Rows are points. A path goes straight from each point to the next, and from the last back to the first. The post is the endless flat space through its rows: a point in 2 columns, a line in 3, a plane in 4, and so on, so that a path can go around it. Count how often the path circles the post. Going back the other way cancels.

Post (2 x 3):
[[-39   5 -42]
 [ 11   1  43]]
Path (15 x 3):
[[ 31  21  -2]
 [ 64 -11  54]
 [ 37  25  35]
 [  6  66  60]
 [-47  42 -16]
 [ 33  34  36]
 [ 47  16  10]
 [ -1 -30  -7]
 [-43 -25 -38]
 [-84   4 -23]
 [-20  61  52]
 [-57  41 -29]
 [-59  13 -26]
 [-36  61  26]
 [ 42  62  50]]
Times around: 1

Post (10 x 11):
[[  9  -3  10 -25   3  17 -21  -1 -19 -31 -12]
 [ 22 -35  49  30  51 -34 -10  -9  35   3  44]
 [  1  34 -34  -7  -6  -5   5   3  61  -8  38]
 [-34 -16  32  64 -18 -40  -6 -43  62 -37   3]
 [ -7  19  -1 -41  19  42  40  80  10   9 -64]
 [-25  -6  22  31 -10 -11 -65 -54  51  44  -2]
 [ -8  -1  26   2   3 -35   8  31 -19  28   9]
 [-17 -44  45  95   3  23  54  20  14  -9   6]
 [ 30 -27  75 -59  -6  26  -4   6 -11  32   5]
 [ 20  14  52 -63  37  29   7 -87   4  23 -26]]
Path (19 x 11):
[[ 44  16  18  30   3  12 -15   9 -18  19  61]
 [ 24 -10  37  -8   7  15  12 -34  32   0 -29]
 [-12 -40  18  25 -19 -18 -62 -48  45   1  -3]
 [-25 -32  33 -41  22  18 -34 -22   8 -21   9]
 [-29 -29  63  33  49  12  -9  46  42  36   5]
 [ 18  -3  52   2  46  38  21 -14  20  15 -16]
 [-33  10  12  33 -30  78 -28  34  11 -12  26]
 [ 24  20  27  29  49   8  14 -32  64  -6  38]
 [ 33 -43  53  51  -9   1  30 -64   1  13   0]
 [ -2 -54   8   7  31  26 -20 -10   8  -4 -64]
 [-38 -22  39 -15  35 -50 -28  45 -27  28 -28]
 [-14  23  26 -40  -7  25 -30  17  11  37  32]
 [-11  27  66  18  -4 -23  12 -15  -9  -1 -19]
 [ 41  20  -3 -19  60 -24  -8 -35  64 -10 -22]
 [-14 -36  52  22 -23  36  14 -27  28  10 -55]
 [ 30  18   2 -33 -13 -29 -54 -17  11  40  12]
 [  6 -13 -15 -23  16 -21  -3   5   7 -29  -9]
 [  8 -35  58 -27  13 -13  -3  -3  19  34  32]
 [-23  16  35  24  -4  49   0   1  24  20  23]]
Times around: 3

Post (17 x 18):
[[ -3 -13 -28  33 -17 -26 -20 -60  10 -18   6  51  42 -38 -19  11 -10   2]
 [ 10  29  22 -21 -35 -74  -5 -55  34 -30  10 -38 -21   3 -30  -6 -35 -11]
 [ 62  13 -38 -21 -12 -33   9 -20  19  23  19 -12  17  -5  24 -18  57  65]
 [-50  13  15  -4  16  44 -22  -7  18   8   3 -17 -62 -50   2 -29 -21 -19]
 [ 49  19 -19  -4 -26 -39  19 -18  -6  22  -9 -27  31  35 -40  17  13  49]
 [ 38  -8 -52  -6  42  13  71  -5  20  27  16  24  22  11  41  12 -12  -2]
 [ 34  -6  38  10 -33   0  22 -24  -1 -23 -17   8  17 -21  27  56   2  -3]
 [ 13  -4  36   8 -15 -35 -15   4  22  16  23  16 -24  23 -63   9  45 -33]
 [-15 -36  -7 -57 -32  51 -15  23  -6 -16 -10 -10 -34   6  10 -37  42 -10]
 [ 30  30  12 -60  19 -20 -14  31   2 -42  33  -8 -28 -27  -9   4   9 -17]
 [-52  30  45  26  38 -51 -36  31   4 -24 -26 -28 -14  42   2 -19 -17  -4]
 [  1 -15  13  42 -12  20 -72  22 -31   7  18  32  12  57  36   9  11  49]
 [ 18   9 -32  13  28 -22   9 -14  22 -59 -19 -53 -12  71 -42  22   6   0]
 [ 11 -26 -33   4  -4  42   7  11   0  -4 -25 -27  -3  21  20  21  13 -73]
 [-47  53  52  45  10 -14 -62  16  46 -36   7  14  13  22 -15   0 -65  12]
 [ 15 -23  41  -4  65   4  -9  44   5  -2  29 -22  -5   2 -26 -28  12  -8]
 [ 67 -11 -26  30 -27   5  35  15 -14 -24 -27 -14  -1  25  25   9   7   0]]
Path (23 x 18):
[[-33  28  -9 -12  -1  -9 -25  12  28 -40 -26   6   8 -44  16  31  -9  18]
 [ 19 -31   6 -11 -41 -47   0  45 -12  26 -34   2  -9  26  26   1  23  16]
 [ 13 -31  -4 -43 -18 -29  37 -26  44 -31  40 -44  -3 -30  17  -4 -11 -41]
 [ 20  27  84  61   6  -4 -26  44  -8 -51  28   6  38 -20   9   1 -13  36]
 [-20  -7  14  31  71  -3  34  -8   5  -2 -16 -52  64  41 -29  63  -7   0]
 [ 19  33   1  62 -76 -49 -37  -7 -24   0 -32  24  51  67  -7  34  19  24]
 [-16  31  18  20  -4  -2   8 -11 -10 -45 -36 -38  41  11  -4 -26 -19 -17]
 [  5   1 -50  15   1   9 -18  18 -17  -9  26 -17  32 -15   5 -16  32  10]
 [ 28  15 -13  20 -18  10  39 -33 -23 -10  14 -27 -14 -33  22 -31  21  38]
 [ 95 -19 -21  41  -8 -53  68 -37  30   5  27   6  18  68 -14 -25  36  -5]
 [  5 -13  -6 -29  14   3 -44  -8  -3 -14   9  35  15  54 -10 -18   5 -17]
 [ -4  18  36 -18   6 -28  41  28  27 -63 -47   3 -29  -5 -24   6 -11  -8]
 [ 23   7 -10   8 -24  -9  41 -20  15  18  -9 -22  17  -2  21  69 -12  21]
 [ 13  41  41  29 -61  -8  17 -26  17  24  20 -11 -28 -11 -15  28  -1  14]
 [  6  44   3  29  46  10  41 -14   3  -7 -12   1  35 -22  35  44  25 -35]
 [ -1  10   8 -20   9  14  16 -50  -2   2 -23 -14 -10 -15   4   8  -1 -36]
 [ 35 -10 -30  31  17   6   7  10 -10 -54  -6 -13  34 -37  58 -41  31  -4]
 [ 10   0 -10 -14  38  14  -5  20 -12 -34   8  39  -1 -10  27  -7  36 -46]
 [-10  -3 -20 -20  32 -13 -45 -20   1 -47  20   7   8  20 -29 -14 -23   9]
 [ 59  11  -4  -7   7 -50 -47  32  -5 -25   8  10   9 -13 -35  39  -3 -21]
 [ -4   5  -2  -6 -10 -22  31  -8  -2 -15 -11   4  39  31  -3  28 -79  35]
 [-15  -3 -43   0  -5 -25   6 -20  22  -4  15  -7  26  10 -45  -4  19 -30]
 [-36  34 -28   2  22 -57  -4  -5 -20  10 -12 -64  -1  71  -5  -8  13  58]]
Times around: 2

Post (17 x 18):
[[  4 -19  -1 -14  31  16  36 -37  31  -1  25  -8  -3 -17   5 -39  -8   5]
 [-28 -14  -6   8   3 -12   4  19  25   4  21  12  44  22 -20  42  48  -1]
 [-17  -4 -17  35  28  19 -17   7  -4  38 -11  24 -19  -5  47 -12  -8  18]
 [  6   9  -6  56  19 -34   9 -10 -53  18  12  27  16   0   0  23  22 -11]
 [ 61 -25  15   3  32   8 -30 -11 -17  -8 -12  80  19 -19  25 -19 -16  10]
 [ 18  20 -35  -2   7   3  -3  17 -26  45  20  50  12  -7  -4 -37 -44  18]
 [-16  14  16 -48  30  49  31  18 -38 -20  55  -6  -3  -6  16 -14 -22 -23]
 [-21 -45   0 -33  31 -23  -3  24 -27 -52 -63   7   7  16   1 -27  11  29]
 [-27 -27  14  57 -48 -10  28 -19  14  27   1  -3   4  15  26  27  11   1]
 [ 17  11  18  46   6 -19 -18 -47  -1  42  14   8  18  15  -1 -35  24 -23]
 [  5 -13 -27  26 -11 -55   0   2  23  13   0  22  17  10  -4  22  24 -48]
 [  0 -20   8 -37   2  31 -35  18  10  -4  28 -35 -23 -28   0  11 -28 -14]
 [ 48 -13   6  27  37  28  -7 -57  14  11   6 -18   3   5   2  20  -5 -34]
 [-17 -46 -58  20  12   7  -2 -21   5  15 -29 -29 -19   0  15 -24  54  -1]
 [ -6 -20   9  16 -17  -1  -2 -29  45 -40  10   8  37 -13   2 -14 -31  12]
 [  3  16  -8 -31  29   2  13  36 -16   3  -2 -16  24 -46 -13 -32  -6 -38]
 [-20  18 -24 -45  16  -3 -24  11 -49  43  -3 -20   9 -21  28  11  -1 -30]]
Path (19 x 18):
[[-10 -11  15 -28  18  18  48 -54 -12  14  -2  23 -13  38  46 -41  72 -44]
 [ 16  14  47 -14   2  10 -38 -34  13 -22  28  31  38 -66  11  12 -26 -21]
 [-40   9  12  50  10   7   4  38  24  34   0 -11  36 -38  -6  52  12  -5]
 [ 25 -26   3   4  -2  -1 -21   0 -14  28   9  -9   5  -3 -36 -24   5   2]
 [ 55 -20  -4 -19  95 -44   6 -29 -12   7 -15  12  10 -28  35 -36  -4   1]
 [ 26 -18 -36  -2  41 -37  -3  18 -15   0  18 -31 -36 -16 -20 -21   8  -2]
 [-10  14  11  50   2  -5  20   4  -5  26  49  41  60  14  30  -7 -12 -17]
 [-16  -2  -2 -41   9 -73 -30  -8   1  20 -33  17  25  11 -30 -13 -30 -36]
 [-24 -12  54 -18 -20  66  42 -26  -2 -24  30  -2   2  23   4 -36 -26   5]
 [-33   1   4  26  15  27   8   7  33  14  13  16  -7   6  30   5  44  -3]
 [  7  23  19   4   0 -13  17   6 -13  34  -6  -8  -7 -23  47 -47 -20  -8]
 [ 13 -33 -42  -2  24 -15   2  38 -15 -28 -16  26   2  15  33   9 -21 -18]
 [-24 -73   8  -7  14 -37  12   3  33  -2   4  -2 -45  26  13 -31   7 -22]
 [-13  -5 -41  -6 -19 -47 -43  33   3   7 -21   7  29 -14   7  12 -35 -29]
 [ 48 -11  -7 -23  21  22  -2  -4 -76  12  -5 -30  24  21 -17  -5 -28  31]
 [ 24 -45 -20 -31  38 -29 -10 -18  -2 -20 -17  -4 -11  19 -13 -47  60  -5]
 [ 23 -30  20   9  14  -2  -6 -23 -35  -1  -3 -16 -21   5  25 -20  -8  -2]
 [ -3 -40  23  44  -4  -2 -13 -22  11   9  29   2 -12   7   3   8  -9   2]
 [-27  16  -4  13  29  14  -7  -8 -31  41 -12  49  13  -8  28 -71 -12  24]]
Times around: 1
